Rows are points. Each copy is the shape, with its points in the same order, turned, moved and blurred by noise. Say if it was mirrored as well.

Shape:
[[ 15  14]
 [-13  67]
 [  8 -17]
 [ 16  -5]
 [-11 -30]]
Copy 1:
[[-12  18]
 [-70   3]
 [ 17   3]
 [  8  14]
 [ 24 -19]]
Copy 1 is: only turned
Copy 2, 5 rows:
[[  4  18]
 [ 60  -1]
 [-27   4]
 [-17  20]
 [-42 -14]]
Copy 2 is: mirrored
Copy 3, 5 rows:
[[-15  15]
 [-74  -5]
 [ 12   0]
 [  1  12]
 [ 23 -16]]
Copy 3 is: only turned

Shape:
[[-13 -24  12  15]
 [-21 -16  22  13]
 [-13  24  -1  14]
 [ -4  16 -34  40]
 [  9 -18  35 -29]
 [ 49 -54  11 -11]
 [ -2 -18  27 -26]
 [ -7  20   9  36]
 [-41   8 -51  45]]
Copy 1:
[[ 39 -14   2  -3]
 [ 37 -10  19   0]
 [ -4 -17  18  19]
 [ -4 -46 -15  28]
 [ 19  29  12 -30]
 [ 23   8 -35 -59]
 [ 26  26  11 -16]
 [  2 -37  23   8]
 [ 17 -51 -18  64]]
Copy 1 is: mirrored
Copy 2:
[[-29  -1 -13  -7]
 [-38  -4  -3  -4]
 [-10  -7  12  30]
 [  9  -6 -27  43]
 [-19  23  29 -33]
 [  5  51 -21 -50]
 [-18   9  24 -31]
 [-24   8   0  39]
 [  2 -50 -37  43]]
Copy 2 is: mirrored
Copy 3 (9 x 4):
[[  1 -18  16 -19]
 [ -7 -20  21 -16]
 [ -7  -2  26  24]
 [ 35   3  26  30]
 [-35  10  -4 -32]
 [  7  31 -17 -53]
 [-30  -2  -8 -23]
 [  1   2  48  15]
 [ 50 -43  33  45]]
Copy 3 is: only turned
Copy 4:
[[ -6  30 -25   6]
 [ -5  33 -13  16]
 [-24  -1  10   8]
 [-49  -9 -11 -24]
 [ 42  11 -15  20]
 [ 49  11 -51 -28]
 [ 31  12 -19  25]
 [-29  17  14  -9]
 [-81  -2 -27   1]]
Copy 4 is: only turned

Shape:
[[ 52  -3 -13  38  28 -26 -32 -16]
 [-29   4  34 -36  18  31  12  22]
 [ -7 -15  18  16 -37   4  13  28]
 [-14  33 -29  30  25  14 -16 -22]
 [ 13  37   0  31  -2   3  17  27]
 [-12 -14 -12 -43 -17 -35 -45  26]
 [ 51  -6  11   0 -22  28  19  31]
 [-23 -27  16  39 -36 -33 -28 -40]
 [ 38  39 -12  12  24   0  11 -33]
 [  7 -45 -50 -26 -11 -45  -3  22]
 [-24  18  30  34   7 -26  -7 -22]
 [ -4 -14 -52  29   3   9  31 -25]
 [ 10  -5 -38   0  21  19 -37  36]
 [ -4  10  -1  14   3 -32  21 -24]]
Copy 1, 14 rows:
[[ 51  -4 -44  -4  35 -31  -9 -18]
 [-33 -13  -1 -60 -20  44  -1  -8]
 [ 15 -14  23 -33 -46 -10   2   6]
 [-13  -5 -59  12  -2  -6  18  -6]
 [  2 -52 -18 -15 -19 -23  12 -18]
 [-24  18  35 -30  34 -18 -16  25]
 [ 38 -43  30 -29  -8  11  21 -31]
 [ 39  26 -21  -8 -29 -22 -18  57]
 [ 21 -47 -49  12  21  13  -2 -10]
 [ -1  20  47  12  20 -24 -43 -14]
 [  8 -12 -54 -28 -24 -13 -22  33]
 [  9   3 -18  47 -30   7  -9 -26]
 [-16  15  -1 -15  24 -21  27 -37]
 [  9 -23 -27   4 -13  -1 -39  13]]
Copy 1 is: only turned
Copy 2:
[[ 35   3  70   8  39 -19 -25  -6]
 [-21  -6 -40 -14 -46   5 -35   8]
 [-17  12  -7   5 -30  -6  37 -27]
 [  8  -7   2  11  40  36 -16  29]
 [  3  30  14   5  -4  28   2 -28]
 [-43 -16  42  19 -39  -8  -3  33]
 [ -7  13   5  23 -17  -5  -9 -65]
 [ -8   4  14  -8  29 -46  48  26]
 [ 12  31   7  29  43   7 -52 -11]
 [ -5 -14  44  71 -35 -17  11  18]
 [  5  31   1 -25  17  -5   4  29]
 [ 26  -8 -12  58  31  11  10   4]
 [  0 -40  42  21 -16  33 -22  -7]
 [  7  37   0  22  18 -16  -2  17]]
Copy 2 is: only turned
Copy 3:
[[ 21 -12  -1 -23  35  60  25  -7]
 [-59 -51  24  15   0 -30 -10  10]
 [ -1 -14 -14  12 -15 -40  27   9]
 [-45   2 -28 -26  15  32  -6 -10]
 [-31 -10  -9 -20   6  -4  54   2]
 [ 10 -21   9  -4 -44  19 -13  57]
 [  0 -53   6  26 -13   1  56 -16]
 [ 39  38  -5 -23   7 -17 -12  -6]
 [-32   4  20  -3  23  49  33 -19]
 [ 21  -8 -27  45 -29  37   5  57]
 [-13  24  10 -38  37 -10   1  13]
 [-25  15 -49  32  18  29   7 -14]
 [-11 -58 -31  -4 -18  40   2   8]
 [-20  29   1  10  27  12  17  15]]
Copy 3 is: mirrored
Copy 4:
[[  9 -21  52 -58 -36  37 -21 -24]
 [-25   8 -26  29  22  27 -31 -20]
 [-24 -23 -16  28 -35  -2   6 -24]
 [  8 -11  15 -36  28  19  18 -13]
 [-21   3  26   5  -6  10  35 -36]
 [ 39 -25  21  45   0  17 -49  -5]
 [-46  13  27  18 -56  10  -2  -8]
 [ 28 -75 -35 -12 -37  46   8 -14]
 [  3  32  21 -42  -7  54  12 -13]
 [ 50   4  18  12 -53 -24 -47  -1]
 [ 13 -32 -25 -17   0  54  13 -54]
 [ 26   7 -13 -48 -24 -16  16   7]
 [-16 -16  49  -6  11  -7 -27  -1]
 [ 27   9 -16 -19 -19  23   5 -36]]
Copy 4 is: only turned
